Each point is reached from the start by the listed moves, each made once or not at all, plus a little noise. Is the number of moves made odd or even? Then give how often each move was made.

Moves:
(1): 15, -5, 37
(2): 6, 28, 2
(3): -29, 2, 10
Start: -3, 5, 12
Points:
8, -6, 48 => odd (1, 0, 0)
-10, 28, 67 => odd (1, 1, 1)
-27, 33, 19 => even (0, 1, 1)
16, 31, 50 => even (1, 1, 0)

Moves:
(1): -16, -10, 32, 6, 15, -32, -15
(2): -35, -11, -21, 4, 2, 88, 22
(3): 36, -40, 5, 11, -12, 6, -7
(4): 0, 34, -53, -1, -68, -5, 20
Start: 9, -26, -12, -1, 7, -9, 15
Points:
9, -24, -11, 1, 10, -7, 15 => even (0, 0, 0, 0)
31, -75, 27, 12, 9, -37, -8 => even (1, 0, 1, 0)
-5, -35, 17, 10, 21, -39, -2 => odd (1, 0, 0, 0)

Moves:
(1): -5, 1, 3, -23, -19, -25, 23, -15
(2): 3, 3, -11, -25, -3, -18, -19, 31
(3): 7, 2, 11, 4, -34, -28, -11, 1
(4): -59, 15, -19, 6, 36, -19, -24, 13
(5): -12, 8, 31, -30, 22, 18, -32, -5
(6): 2, -18, 4, 12, -10, -13, 25, 31
(7): 0, 35, 11, -5, -26, 13, 8, 6
(8): -20, -5, -16, 11, -17, 18, -6, 6
Start: -24, -1, -1, 20, 5, 17, -12, 35
Points:
-27, -20, 7, 11, -22, -21, 38, 52 => even (1, 0, 0, 0, 0, 1, 0, 0)
-113, 37, 25, -5, -41, -16, -30, 71 => odd (1, 0, 1, 1, 1, 1, 1, 1)
-84, 50, 6, 0, -38, -41, -14, 39 => even (1, 0, 1, 1, 0, 0, 1, 0)

Moves:
(1): -25, -2, -33, 9, -5, -33, -10, 17, -2, -5, -11
(2): 20, -5, -33, -27, -14, -6, -5, -2, 11, -10, -24
(3): 6, -23, -8, -22, 51, 9, 1, 26, 15, -8, 2
(4): -12, -2, 4, 29, -3, 9, 24, -33, -15, -6, 14
(5): 6, 8, 17, 17, -24, -14, 21, 9, 0, 4, -20
(6): 0, 35, -5, -5, -8, 13, 0, 5, 12, -13, 15
(7): 23, -12, -15, -16, -27, -1, 0, -15, 44, -23, -21
(8): -7, 42, 24, -2, 4, 3, 14, -5, 12, 16, -41
(9): 15, -29, -8, 3, 21, 14, 2, 25, 11, 22, 2
Start: -2, 14, -29, -12, 11, -25, 6, 13, -8, 20, 23
Points:
48, 9, -92, -83, 13, -12, 5, 31, 69, -38, -5 => even (0, 1, 1, 0, 0, 1, 1, 0, 0)
54, -10, -80, -34, 11, -1, 49, 29, 70, -10, -10 => odd (0, 1, 1, 1, 1, 1, 1, 0, 1)
4, 37, -22, -10, 77, 23, 46, 36, 21, 35, 13 => odd (0, 0, 1, 1, 0, 1, 0, 1, 1)
57, -49, -71, -27, 11, -13, 47, 26, 54, 0, -21 => even (0, 1, 1, 1, 1, 0, 1, 0, 1)

Moves:
(1): -18, 8, -7, -5, 21, -3, -33, -28, 22, -3, 13, -3, 2, 25
(2): -4, 38, -42, 37, -1, -6, 42, -20, 1, 17, 11, 30, -35, 23
(3): 19, -8, -17, -8, -1, -5, -16, 2, -8, -21, -14, 27, 14, 34
(4): -4, -16, -21, -7, 10, 38, 0, -4, -15, -11, -12, -19, 2, -6
(5): -12, -2, 11, -7, -3, 16, 14, 15, -32, 12, 3, -2, 23, 4
(6): 3, 10, 42, 18, -14, 5, -14, -19, 14, -29, 0, 8, -42, 23
(7): -12, -9, -3, 13, 0, -10, 0, 0, 6, -3, -19, -49, 2, 25
(8): 6, -21, -11, -7, 19, 0, -29, -6, -4, 29, 2, 9, 23, 11
(9): 3, 3, -11, -2, -17, 4, 37, 28, -4, -1, 19, -3, -1, 25
(10): -9, -23, -18, 8, -2, 8, -14, -20, -20, 5, 22, -18, 7, -8
(11): -38, -22, -32, -7, -16, 18, 12, -51, -14, 4, -3, 0, -31, -6
(12): -3, 5, 24, 7, 8, 8, 8, -31, 1, -6, 6, 11, 13, -36
Start: -10, 1, 16, 8, 2, 10, -11, 10, -16, -11, 6, 9, 25, 3
Points:
-29, -11, 22, 15, -38, 38, 16, -59, -28, -62, 14, 51, -20, 44 => odd (0, 0, 1, 0, 0, 1, 0, 0, 1, 0, 1, 1)
-35, 15, -33, 72, -11, 14, 61, -33, -32, 2, 44, -21, 13, 31 => odd (0, 1, 0, 0, 0, 0, 1, 0, 1, 1, 0, 1)
-78, -20, -62, 39, -2, 93, 51, -99, -97, 9, 31, 10, 4, -26 => even (0, 1, 0, 1, 1, 0, 0, 0, 0, 1, 1, 1)
-61, -22, -28, -20, 4, 36, -36, -54, -49, -20, 5, 32, 34, 61 => even (1, 0, 1, 0, 1, 0, 0, 0, 0, 0, 1, 0)
-41, 30, 16, 66, -13, 66, 74, -24, -46, -29, 14, -16, -14, 60 => odd (0, 1, 0, 1, 1, 1, 1, 0, 1, 0, 0, 1)

Moves:
(1): -21, -17, -15, -7, 2, 29, 12, 13, 6, -8, 20, -6, -10, 0, -11
(2): 19, -33, -14, -6, 10, -27, 24, -2, 6, 0, -1, -14, -12, 16, 33
(3): -11, 4, 16, -13, 3, 3, -12, -3, 1, 8, 3, 14, 4, -15, 5
(4): 25, -16, 7, -10, -4, -14, -24, -9, -1, 8, 4, -21, -28, 15, 1
(5): 14, -6, -3, 8, 18, -4, 2, -24, 12, -11, -3, -26, -3, 4, 17
(6): 19, -4, -2, 8, 5, -36, -5, -5, 0, 9, 0, -26, 4, -12, -4
(7): -13, -12, 9, 16, -26, 13, 10, 1, -11, 3, -14, 7, 20, 1, -12
(8): -14, 10, 8, -1, -4, -4, -17, -2, -11, 19, 1, 3, -11, -5, 11
(9): 6, -16, -8, 0, 15, -5, -18, 9, -14, 10, 4, 2, 9, -3, -1
(10): -7, -4, 30, -4, 9, -12, -11, -2, -2, 20, -2, 1, 10, 21, -19
(11): 10, -1, -9, 8, -12, -9, -8, -3, 11, 29, 4, -12, -1, 6, -6
(12): -18, 16, 31, 13, -30, 42, 5, 22, 2, -10, 14, 15, 10, 4, 8
(13): 28, 20, -23, -6, 9, 30, 34, -27, -25, -4, 11, 1, 8, 6, 6
(14): -7, 16, 2, 20, 1, 36, 26, -7, 6, -24, 16, 24, 0, -6, -12
Start: -11, 10, -2, -3, -4, 31, -15, -6, 20, 10, 4, 11, 15, 39, -32
Points:
12, -12, 62, -1, -18, 1, -87, 4, 17, 85, 29, -19, 22, 56, -48 => odd (0, 0, 1, 1, 0, 1, 0, 0, 1, 1, 1, 1, 0, 0)
6, 28, 44, 35, -57, 121, 17, -32, 0, 31, 34, 23, 33, 87, -67 => odd (0, 0, 0, 1, 0, 0, 1, 0, 0, 1, 1, 1, 1, 1)
18, -14, -36, -2, -34, 79, 10, -31, 1, 37, 29, -20, 3, 67, -52 => odd (1, 0, 0, 1, 0, 0, 1, 0, 0, 0, 1, 0, 1, 0)
